Each row of a before or after table is a point. One or more steps were done to the points. Then noise was added and the rows were shuffled. The steps act on columns, c1 being the first. Write out the steps. A step turns or swaps two columns, mirrors them in a line or flattens them onto one, adds a multiple of one to another, or multiplies or shifts one. Angles are multiples of 10 degrees, from the lower column toward the higher: turns from -170 to 170, lines from 10 to 170 but not 90. Use the fewest steps. Two steps may share a column if one is a turn and the other turns, adds or multiplies; they go together, in the order done. Otherwise the lowest column goes first.
(in the rows, 128 means zero)

Before, 13 rows:
[[ 86 144]
 [210 159]
 [145 152]
 [ 93  83]
 [186 135]
 [ 94 123]
 [183 154]
 [130 168]
 [116  68]
 [139 122]
 [161  90]
 [109 145]
 [100 155]]
After (13 x 2):
[[151 145]
 [105 139]
 [171 102]
 [ 92 148]
 [111  86]
 [141 124]
 [129 156]
 [199 145]
 [233 150]
 [204 132]
 [ 82  95]
 [ 83 126]
 [ 74 139]]
Steps: multiply c1 by 1.3; multiply c2 by 0.7

Before, 9 rows:
[[145  83 117 116]
 [108  83 133 156]
 [161  80 120 148]
 [159 148 137  76]
 [ 45 102  90  81]
 [112 101 127  84]
 [115 190  90 141]
 [118 175 173  94]
 [123  88  95 170]]
After:
[[155  64 133 148]
 [114  62 123 156]
 [146 205 147  76]
 [110 204 169  99]
 [127 176  87 142]
 [140  90 126 113]
 [117 140 119  82]
 [ 84 141  61  80]
 [136  47  92 169]]
Steps: turn c1 and c3 by 20 degrees; multiply c1 by 0.7; add -1 times c4 to c2

Before (9 x 6):
[[132 134  74 181  40 110]
 [ 55 166 189  88 175  87]
 [112 151 128  82 155 131]
 [134 171 161 146 153 108]
 [149  97 191 109 129  98]
 [181 124  94 157  84  92]
 [173  67 167 177 122 158]
 [149 141 197 108 107 139]
 [182 153  99 157  22  95]]
After (9 x 6):
[[161 114 133 100  91 181]
 [ 98 155 125  55 114 171]
 [146  80 123 134 146 133]
 [156 162 130 126 119 147]
 [124 129 123 181 158 113]
 [120 124 135 155  93 147]
 [165 113 123 181 164  57]
 [145  94 140  84  53 133]
 [157  94 148 111  27 187]]
Steps: turn c1 and c6 by 90 degrees; turn c2 and c4 by 150 degrees; flatten c3 and c5 onto the line at 100 degrees

Before:
[[181 122 154 158 141 104 160  97]
 [158 143 127 158 103 115 112 156]
 [ 81 164  91 114  47 153  79  75]
 [126 186 103 177 120 137 144 166]
 [114 155 130  68 146 188 123 152]
 [118  53 105  94 104 122 167 152]
 [146 120  98 104 160 200  89 132]
 [153 147 132 147  71 178 164 239]
 [ 37  72 150 137 133 147 118 108]
 [148 149  88  96 115 121 165  51]
 [165 135  99  50 181 122  97  74]]
After:
[[130 103 109  79 151  53  95  83]
 [138 150 110 103  32 161 155 251]
 [127 119  65 152  95 167 138 192]
 [131  89 100 134  81  93 168  62]
 [107 101  91  77  12 126  79  93]
 [137 138 121 148  73 148 108 161]
 [124  86 190 129  68  88 172 120]
 [127 101 125  50 127 147  80 127]
 [118 140 102  43 120  98 122 155]
 [154 153 146 172 107 138 154  95]
 [ 93 133 192 118 104 150 110  76]]
Steps: multiply c1 by 0.4; add 0.5 times c2 to c8; turn c2 and c3 by -70 degrees; turn c4 and c6 by 60 degrees; add 0.3 times c7 to c4; shift c5 by -30

Before, 8 rows:
[[185 124 101 125 222 150 182 112 156]
 [113  69 169 132  79 168 178  96 179]
 [159 142 164 138 202 148 110 126 179]
 [ 54 100  99  55 115 147 130 100 106]
 [177 125  96 114  82  21 112 111 179]
 [178  52 162 139 143  98 117 102 135]
 [ 94 126  96 131 110 116 121 155 160]
 [152 132  98 113  61 184 138 108 155]]
After:
[[188 124 112 125 193 157 140 109  64]
 [179 116 163 116  46  45 195 112 108]
 [118 106 124  94  44 151 162 100  50]
 [177 100 143  96 111  95 139 103 128]
 [160 138 123 136 170 138 198 122 118]
 [ 98 144 129 130  84 128 161 151 109]
 [146 124 106 121  29 178 156 110 101]
 [ 50  85 119  67  90 148  99 102 140]]
Steps: flatten c2 and c4 onto the line at 50 degrees; flatten c3 and c6 onto the line at 110 degrees; shift c5 by -30; multiply c9 by 1.3; turn c7 and c9 by -120 degrees
